Every row gives one point. The points of each table are mixes of a few directions, plus a little noise. Count the directions of each table, and those that both share. Where both have some left over, give the other angles between the two spaces (their principal angles), to ten degrees, smallest first.

First:
[[ 62 -41 -65]
 [ -3 -14   9]
 [ 12 -17  -9]
 [-20   4  24]
 [-38  21  41]
 [-15  28  10]
 [  3  17 -10]]
Second:
[[  6  12  14]
 [-56 -10 -39]
 [ 59  -9  25]
 [ -9   6   1]]
Directions: first 2, second 2, shared 1; angles 90

First:
[[  18   17   -2    3    8    0]
 [   6    6   -1    1    3    0]
 [  30   28   -3    5   13    0]
 [  48   44   -5    8   21    0]
 [-100  -93   10  -18  -43    1]
 [  -2   -2    0    0   -1    0]]
Second, 8 rows:
[[ -3  93 -24 -37 -33 -22]
 [ 28  20  -1   7  14   2]
 [-18 -51  11  10   4   8]
 [ 21  45  -8  -6   1  -6]
 [ 22  61 -12 -12  -4 -10]
 [-16 -43   9   8   2   6]
 [-37 -88  17  14   2  13]
 [  2 -35   9  14  13   9]]
Directions: first 1, second 2, shared 1

First, 10 rows:
[[ -28   44  -21   22   -2  -42   37   53   31  -21   19]
 [  13  -18    8   -9   -1   18  -13  -21  -13    9   -6]
 [  14   11   -9  -10  -28    3   37   11   10    5   29]
 [   6   19   -9  -19  -31  -10   47   16   19    6   34]
 [  19   -9   -5   16   -2   24   -7   -2  -13   -1    0]
 [  25   -5  -17   50    4   34  -12   14  -18  -14   -3]
 [-101   -5   57  -75   67  -96  -64  -45   20   11  -67]
 [  21    7  -16   15  -20   17   24   16    1   -3   22]
 [  15  -28   15  -17    2   24  -24  -35  -19   14  -13]
 [  16  -15   -3   28   11   28  -26   -6  -20   -6  -14]]
Second:
[[ -22  -18  -16   24   15    1  -16   23    4  -18   10]
 [ -14   -4   -6   18    6   -1  -12   17    1  -12    5]
 [  12   86   46   17  -45  -16  -20   21  -21    1  -15]
 [   2  -26  -12  -13   12    6   11  -14    7    5    3]
 [ -15   21    6   28   -6   -5  -21   28   -6  -15    2]
 [  -7 -121  -62  -39   61   23   37  -43   31    7   19]
 [  15   44   27   -2  -26   -7   -2    0  -12    8  -11]
 [   5  -29  -12  -20   12    7   16  -21    8    9    2]
 [  20  -47  -16  -46   16   12   37  -47   12   23    0]
 [   3   94   47   33  -46  -19  -31   37  -24   -8  -14]]
Directions: first 3, second 2, shared 0; angles 30, 80

First (11 x 14):
[[ 20 -44  17 -25  -5 -15   0   7   2  22 -29  49  44  60]
 [-23   6  -5  26   3  67 -19  11  -6 -10  -5  -7 -43  12]
 [-21 -13 -36   5 -19 -37  11 -28  -2 -38  32 -39  15 -18]
 [ 21  18  52 -10  16  23   0  53  36  54 -11  55  15  33]
 [-28   8  24  10 -31  32 -46  29  -6 -35 -16 -51 -57 -12]
 [-24  -9 -58  14  -7 -21  17 -45 -22 -39  28 -40   5 -28]
 [ 50 -36  30 -22  17  -2 -11 -24  -5  23 -45  63  -3  41]
 [ 26  28  33 -20   6 -37   7  18  16  26  -1   5  12 -29]
 [  2   9  10  23  14   6  14  -5  67  -3  66  22  -5  10]
 [ -9   5 -26  -8 -14 -37   3 -20 -34 -23  -6 -48   2 -46]
 [-16  28 -43   8  20  23  25   2 -44  23 -13  -9  14 -26]]
Second (11 x 14):
[[  2  23  -6  -6  -1  18 -35   7   4  22  38  21   7 -29]
 [ 28  -8  25  36  -4  29  58 -35  14  41 -50 -75   1 113]
 [-37  61   7 -68 -15  16 -40  37   5  82  36 -29 -24  -6]
 [  0   2   1  16  30 -21 -25   6 -11 -38   7  26 -29  -8]
 [-30 -27  13  10  43 -18 -13  -8  14 -70 -10  12 -13   1]
 [ -9   2   0  -6  -2  20 -15  -5  16   7  20   6  21 -17]
 [ 27 -16  -1  35   0   9  17 -21   1 -11  -9   4  16  15]
 [  8   1   3  25  17  23 -24 -16  15  -7  23  18  14  -3]
 [ -8  12  18  16  40  -8 -22   0   1 -15  -2  -9 -42  40]
 [  2 -19 -24 -31 -44 -36  43  19 -28  -5 -27   5  11 -40]
 [ 16 -31 -37 -27 -65 -32  57  15 -32  -6 -26  20  37 -66]]
Directions: first 6, second 5, shared 0; angles 40, 50, 60, 60, 70

First (10 x 20):
[[-10 -40 -29 -26 -20  43 -15  34   0 -33  21  34 -28  -2  -5 -13 -17  15
   40 -11]
 [-27   6  51  26  59  29 -33  11  36  60 -68  55  93  39  -5  40   0 -47
   -4  23]
 [ -5  13   9  -2   0  -2  -9   6   0   6 -10  11   6  -1   0  -4   4   7
    9  -8]
 [  2  19 -13 -23 -70 -63  19 -22   0  33  -8 -22   7 -21  -4 -37 -13 -12
    7 -48]
 [ -8 -33 -20 -18  -4  47 -17  34  -2 -36  19  33 -28   1  -3  -6 -10  20
   34  -2]
 [ 31  -6  -6  34  41 -11  39 -40 -12 -23  33 -70 -24   3   8  31  15 -10
  -65  50]
 [  3 -25 -28 -17 -24  12   5   9  -6 -28  27  -1 -33  -9  -2 -13 -11  11
   15  -8]
 [-11  74  51   9 -12 -68  -9 -22   9  77 -63   3  66  -3   1 -11  14 -14
   -6 -33]
 [  5  30  23  16  42  17 -17  12 -19 -31   9   2 -26  -1   9   9  30  45
   -2  19]
 [ 20 -37 -37   0 -13  -4  36 -22  -5 -25  40 -45 -32  -6   0   4 -12 -16
  -27  16]]
Second, 11 rows:
[[  4  10   4 -36 -26  10 -21  18 -20  -6  24  27 -38 -29 -10 -20   8  49
   26 -23]
 [ -9 -40 -63  41  -5 -11  45  -8  20 -64  -3 -58   0  39  31  -7 -28 -51
    2   9]
 [-16  -4 -64  48 -38 -66  58 -21  23 -51 -29 -82  18  37  42 -34 -29 -59
   11 -24]
 [ -2  12  50 -29  17  32 -44  16  -3  56  -9  66  20 -17 -27  18  13  22
    3   2]
 [  1  35  22  19  27  -8  -7  -1  -9  -9  -9  -8  -2   3  10   5  22  21
   -7   8]
 [ 12  16  26  -3  13  -8  -3 -15  -7  29   4  -2   4 -13 -10  13  14   7
  -26  10]
 [ 22 -13 -40  23 -26 -61  65 -55   4  -5  16 -91  -3   2  12  -3 -15 -49
  -49   7]
 [-16   2   3  13   4  -4  -3   4  18  14 -33  10  38  19   5   1  -9 -28
    9  -5]
 [  6 -26  19 -36  21  70 -40  31 -14   2  32  63 -29 -19 -25  18   9  41
   11  17]
 [ -5  -9   3 -15 -17  -1  -4  -1  10  33 -11  19  23  -2 -11   0 -12 -19
    4 -11]
 [  4  17  40 -24  31  50 -48  32 -23  -2  19  56 -31 -21 -15  11  28  66
   15  10]]
Directions: first 4, second 5, shared 4

First:
[[ 45  25  49 -29  -8   1  25  17 -30 -24  -7  31  43  18   6 -27  27  45
   22  30  37  19   3   9 -10 -41 -20  -9  -2  29   3  -8]
 [ 19 -27 -10  -4  34  25  14 -16 -29  -9  26  28   0 -12   3  30  -6 -18
  -20 -10  14  38  -2   5   6 -10  -6   2  12  31   7  13]
 [-22   8 -49 -18   9 -10  19 -25  82  36 -23 -41 -38  16  30 -14  -6 -20
  -16   6 -35 -12 -30 -52  32  -2 -17 -29 -36 -53   8 -12]
 [-67   6  25  46 -38 -48 -56  33 -15   8   1 -20 -10  18  -9 -16  -3 -11
    7 -73  -1 -77  22  27 -24  40  36  35 -18 -37 -16  10]
 [ 23  -6  -9 -42  36   6  39 -39   3 -13 -16  17 -17 -11  20  15 -13  30
  -27 -19  10  46  -8 -16  33 -33 -19 -19  -2  -8   9   7]
 [ -7   9 -16  -6   4  -1  22   6  38  35  10 -10  -1  47  38 -36  24 -32
   -4  18  -1 -17 -25 -39   4 -13 -22 -22 -48 -12  13 -13]
 [ 30  -4  13 -25  30 -12   1   3 -11 -35   1  14  19  -9  -5  42  -3 -15
    6 -46  25  25  -8  20  15 -39 -24  17  11  15  -5  20]
 [-13  -8  11   5  -6  11  12 -23 -41   2  -4  23 -20 -10   4 -18 -12  56
  -25  -2   5  11  24   3  -5  19  26  -9   5  -3   5  -1]
 [ -7  -3 -13  73 -61  27 -76  44   3   1  11 -41  23 -57 -86  25  -8 -33
   57  95 -55 -33  23  42 -49  79  45  33  78  39 -23 -15]]
Second, 11 rows:
[[-18 -27 -25   7  37  10  19 -12  -4  29  41  16 -17  35  42  -1   7 -56
  -37 -38  13   1 -17 -24   7  -6 -12  -6 -42   2  16   9]
 [  3  -4 -19  10   5   1 -16  17  27   6  14 -18  10   2  -8  20   6 -56
   15   7 -11 -10 -15  -1  -2   1 -11  10   2   9  -3   1]
 [ 25  39  40 -12 -53 -14 -23  12  -1 -42 -61 -19  22 -50 -56  -3 -11  92
   48  51 -15   1  27  34 -10   8  19   6  58  -5 -22 -13]
 [  1  -4 -14   8   5   1 -11  12  19   5  12 -12   7   3  -4  14   4 -42
    9   4  -8  -7 -12  -2  -1   0  -9   7   0   7  -2   1]
 [ 19  29  28  -8 -39 -10 -19  11   2 -31 -45 -16  17 -37 -43   0  -8  63
   38  39 -13   0  19  25  -8   6  13   6  44  -3 -17 -10]
 [-13 -11   6  -7  15   4  28 -25 -31  10   8  29 -21  18  32 -22  -2  29
  -37 -29  19  11   7 -13   6  -4   6 -14 -26  -9  12   4]
 [ -1 -10 -24  11  12   3 -12  14  26  12  23 -15   7   9   0  19   7 -67
    7  -1  -9 -10 -19  -6   0  -1 -14   8  -6   9   0   3]
 [ 23  24   5   5 -33  -9 -39  32  35 -24 -27 -39  30 -35 -54  25  -1  -7
   57  49 -27 -12  -1  24 -10   7  -1  18  47   8 -21  -9]
 [-32 -36 -10  -5  48  13  54 -43 -46  35  41  53 -42  51  76 -32   2   0
  -79 -69  37  16  -2 -35  14 -10   0 -24 -67 -10  29  12]
 [ 27  41  40 -11 -54 -14 -26  14   1 -43 -62 -21  24 -52 -59  -1 -11  91
   51  54 -17   1  27  35 -10   9  19   7  61  -5 -23 -14]
 [-32 -42 -27   3  56  15  44 -32 -27  43  56  41 -36  56  75 -18   7 -47
  -72 -68  30   9 -15 -39  13 -10 -10 -18 -70  -3  29  14]]
Directions: first 6, second 2, shared 2
